Each wall is flat, endless, passes through zero and stands at right angles to its row. A trip goes straight from one point to another. Which walls does it cross, in order?
In the rows, zero is written as 128.

Walls:
(1): [140  76]
(2): [164 187]
(3): [ 88 163]
(4): [ 87 139]
(5): [157 146]
(6): [162 139]
Trips:
[ 45 155] to [124  96] -> 1, 3, 4
[208 190] to [ 72 122] -> 3, 4, 6, 5, 2
[148 104] to [233 124] -> 2
[ 80 122] to [149 112] -> 1, 3, 4, 6, 5
[ 98 115] to [ 96 233] -> 1, 2, 5, 6
[162  97] to [169 124] -> 2

Walls:
(1): [ 51 120 135 200]
(2): [140 178 162 151]
(3): [114 153 200 183]
(4): [ 59 123 132  98]
(5): [139 191 163 141]
(6): [144 181 104 134]
Trips:
[ 74 202 147 185] to [ 70 206 112 153] -> none
[ 89 140 166 130] to [144 198  98 106] -> 6, 1, 3, 4
[195  52 189 174] to [ 98 127  56  80] -> 2, 3, 4, 6
[ 73 154 207 126] to [101 117 161 161] -> none
[ 81 119 191 104] to [134 134  55 110] -> 2, 5, 3, 1, 6, 4

Walls:
(1): [139 149 133 146  53 145 110  84  91]
(2): [128 109  85 164  76 153 113 162 128]
(3): [141 161 188 185 172  73 181 160 158]
(4): [152  98  68 179  95  66 113 128 188]
(5): [147  94 146 144 116  98 110 133 118]
(6): [178 204 163 159  92 128 121 106 160]
(7): [141 170 132 116 103  75 120  85 132]
(8): [158 100  96 130 122 119 127 118 138]
(9): [112 141 140 148 142 171 127 105 157]
Trips:
[112  37 132 149  22 171  71 190 159] to [ 80  84  69 141 109 132 120 142 124] -> 1
[128 175 139  37  78 120 151 151  92] to [ 88 153 118  40 139 134 114  98  98] -> 6
[151 111  57 189 184 139 161  73 141] to [ 38 152  55 146 106 131 127 100 127] -> 3, 1, 7, 8

Walls:
(1): [122 120 118  86  84 120 142  73 116  93 112 168 162 124]
(2): [126 184 154 117  73 146 110  96 174 187 135 147 101 170]
(3): [125  75 130 159  97 148 161 108  99 185 206  83 129  73]
(4): [ 56 119 195 113 139 116 106 205 119 118 193  61  59 129]
(5): [143 125 122 174 132  54 124 147 163 124 125  88 149 101]
(6): [156 160 109  96 107 119 126 169 146 174 138 139 163  99]
(7): [168 102  97 185 105  69 175  29 146 163 124 229 141 231]
(8): [154 144 131 134 163 118 142 120 104  66 186 132 120  92]
(9): [ 65 157  70  59 168 144 166 159 186 155 149 151 121  71]
(10): [170  91 175 174  70  88  97 169  88 136 124 137 144 161]
Trips:
[111 154 129 145 137  57  86 187 142 155 100  92 173 134] to [104  93 192 114 135 105 111  77 165 101  27  77 118 113] -> 6, 1, 10
[149 134 111 161 161 145  97  32 202 231 108  91  78 143] to [108 115 172 102 155 235   7 151 170 197 151 150 108 156] -> 5, 4, 6, 7, 3
[165  71 144 152 100  94  87 155 104  57 121 177 133 130] to [140  96 180 132 144 148 106 145  74 138 205 203 156 151] -> 5, 4, 3
[ 35  67  78  94  79 145  80 228 162 161  79 104  99 151] to [136  55 106 115 165 143 158 152 175 119 159 136 113  71] -> 2, 10, 3, 5, 8
[103 163 165 171 206 101 146 163 110 106 108 148 130  88] to [144 132 175 125 102 133  38 167 133 131 186  17  77 106] -> 10, 9, 3, 2, 6

Walls:
(1): [135 131 161 135 130 169 122 206 111 128 120 122 141 165 132 142 153 154
 134 131]
(2): [146 179 114 180  87 131  69 146 116  93  73 112 123 101 169 183 105 166
 121 140]
(3): [159 103 104 140  74 175 109  46 123  40 202 141 130 100 126 139 131 190
 178 126]
(4): [ 91 168  40  64  37 154 150  82 174 156 186  99 156 113 185 178 146 162
 112 145]
(5): [176  79  56 170 199 120  99 180 142 111 142 107 172 167 127 108 133 193
 146 140]
(6): [151 175 237  80 157  81  83 145  72 156 113 152 119 140  51 151  46 121
 125  85]
(7): [153 151  94 160  99 112  98 158 125  89  17 175 123  89  86 115  95 114
  56 116]
(8): [129 136 129  74 103 132 115 115 134 167 112 195 156 159 116 163  98 111
  81 159]
(9): [189 118 145 144 194 107 161 150 109 162 107 188 108 218 160 179 137 184
 143 133]
Trips:
[141 107 114  32 110  37 220  79 189 113 111  96 172 174 202 185 129 119
 154  80] to [ 55 116 180 152  82 166  95  64  88  45 129 223  96 124 160 140 120 121
 144 158] -> 3, 2, 9, 7, 4
[214 170 136 114 122 168 169 113 117 148 161  41 162 114 190 196 174  65
  98  81] to [ 84  87 113 149 124 136 130  82  67  46  70  92 158 131  85 133 166  98
  92 135] -> 3, 1, 7, 4
[127  62  93 102 152 156  93  74 107 118 171 132  84 112 227 110 202  99
  96 142] to [186 153 142 157 125 187 124 150 165 137 152 101 119 147  27 131 186  85
 180 108] -> 1, 4, 6
